Each row of a before or after table is a point. One or more steps were done to the points. Then noise was added and the rows were shuffled. The steps act on how far a point lies along the listed directions, d1 being the first. What was done? A step turns or swaps two directions, mirrors them in a line or flattens them onto one, adds a multiple of one to another, or multiplies one. Angles are multiples of 10 degrees, from the lower direction toward the higher: turns from -170 to 170, lines from 10 to 170 but not 90. Use the fewest steps. Two steps may share a direction if one is a turn and the other turns, adds or multiplies; they go together, in the order done. Otherwise the lowest direction goes first.
In the rows, zero is written as 128.

Directions:
(1): [107 172]
(2): [172 149]
Before (8 x 2):
[[117  67]
 [ 97  58]
 [ 82 120]
 [136 118]
 [170  86]
 [101 135]
 [155  99]
 [133  99]]
After:
[[131 191]
 [125 158]
 [172 143]
 [ 75 162]
 [155 128]
 [ 98 156]
 [146 201]
 [113 130]]
Steps: turn d1 and d2 by 170 degrees

Directions:
(1): [179 100 142]
(2): [143 125  70]
(3): [155 181 133]
Before, 13 rows:
[[ 80 200 158]
 [ 72 154  95]
 [129 106 154]
 [155 142  93]
 [ 94 117  62]
 [139 169  78]
 [140 172 153]
 [100 195 125]
 [164 140 119]
 [136 141 120]
 [126 163  66]
 [110  97 156]
 [123 131 169]]
After (13 x 3):
[[161 116 107]
 [144  84 102]
 [137 108  99]
 [102 179 176]
 [124 146 135]
 [ 90 108 181]
 [ 97 167 143]
 [198 138 177]
 [158 165 132]
 [ 98 168 188]
 [137 112 195]
 [163 157 185]
 [111 168 120]]
Steps: add 0.3 times d3 to d2; turn d1 and d2 by 130 degrees

Directions:
(1): [170 106 120  60 118 138]
(2): [151 130  94 152  62 107]
(3): [100 145  55 111 149 131]
(4): [109 177 143 111  93 178]
(5): [161 107 109 163 143 189]
(6): [178 187 127 134 155 111]
Before:
[[148 134 137 128 167 124]
 [119 118 134 100  84 138]
 [ 90 139 106 129 121 122]
 [114 152 111 158 135 120]
 [132 122 174 138 146 149]
 [134 120 166 117 108 109]
 [121 121 118 132  95 130]
 [153  87 168 123 154 108]]
After (8 x 6):
[[119  60 100 150  87  96]
 [135  33 127  77  46 120]
 [100 182 113 226 154  93]
 [155  96 196 109  94 109]
 [ 95 167 172 132 140 189]
 [ 68 113 125 172 107 111]
 [141 113 198  66 159 165]
 [158 210 148 105 186 157]]
Steps: multiply d1 by 3; multiply d2 by 2.5; turn d2 and d4 by -50 degrees; add 1.5 times d5 to d3; multiply d6 by 3

Directions:
(1): [ 99 127 159 160  62 111 110  88]
(2): [148  97 161 157 109 117 123 203]
(3): [107 192 118 149 148  89  85 153]
(4): [173 157 125  86  85 160  85 136]
(5): [196 142 109 186 131 121 139 102]
Before:
[[136 186 125 185 138  99 106 103]
 [ 57 147 100  80 147 122 125  56]
 [101 104 146 110 122 126 146 127]
 [154 125 155 148 112 123 125 118]
 [107 151 129 130  90 105  96  99]
 [172 176  78 110 138 108  96 148]
 [115  86 121  95 171 150 167 149]
 [134 133 111  87 147 152 134 102]
 [160 119  98  86 147 163 122 141]
 [136 130 124 169 148 117 153 134]
 [124 180 125 174  90 113 121 100]
 [160 135 101 108 125 162 168  96]
 [174 150  89 117 102 154 118  70]]
After (13 x 8):
[[ 49 179 145 171 123  78 105 171]
 [122  69 159 122  55 145 122 155]
 [ 48 212 150 164 165  58  62 198]
 [115 210 108 117 104  71  35 182]
 [201  71 102 101 141 189 182 116]
 [178  90 145 122 100 149 140 143]
 [179  98 122  94  86 175 122 122]
 [157  93 131 132 127 140 177 103]
 [ 96 146 119 108 159 127 132 152]
 [106 114 156 108 125 130 135 107]
 [163  56 153  95  74 183 175 148]
 [177 108 137 205 131  89 127 185]
 [ 92 147 136 173 115  69 100 136]]
Steps: turn d1 and d4 by -50 degrees; turn d2 and d5 by -170 degrees; multiply d3 by 2.5

Directions:
(1): [137 156  78 146 129 199  99 170 141 161 150]
(2): [ 91 111 137  85 174 148  65  88 102 154 124]
(3): [138 165 185 129  92 171 152 112  90 169  93]
(4): [ 61 108 100 152  95 127 137 150  58 114 132]
(5): [127 179 123 201 153 115  92  95 120  98  99]
(6): [140  95 149 169  75 110  85  99 139 163 178]
Before (9 x 11):
[[120 109 135  90 138  81 191 185 147  75 113]
 [149 165 105 179 104 215  99 168 146 174 137]
 [183 135 139 151 126 109 137 129 177 109 118]
 [105 107 112 125  83  88 125 122 104 165 149]
 [123  93 107 129 112  86 183 164 160 108 160]
 [ 71 152 162 137 121 192 123  98   7 161  61]
 [174 147 120  90 129 154 118 128 160 154 148]
 [153 119 144  99 147 115 129 107 169 120  97]
 [ 98 143 136 124 197 128 112 127 100  81  89]]
After:
[[ 76 108  28 143 194 161  50 149 106 112 144]
 [162 145 146 111 131 150 112 111 167 162 108]
 [131 137 160 130  78 139 210 147 124 146 120]
 [ 93 121  97 113  90 116 136 145  90 163 134]
 [159 157 171 108  88 163 175 180 140 149 107]
 [188 146 145 162 106 123 137 133 157 120 119]
 [130 161 157 134 179 160  97 112 117 125 102]
 [170 113 135  84 121 102 123 109 165 134 149]
 [114  73 114 144 154  41 125 126 165  59 137]]
Steps: turn d1 and d3 by -140 degrees; turn d4 and d6 by -30 degrees; multiply d6 by 0.4
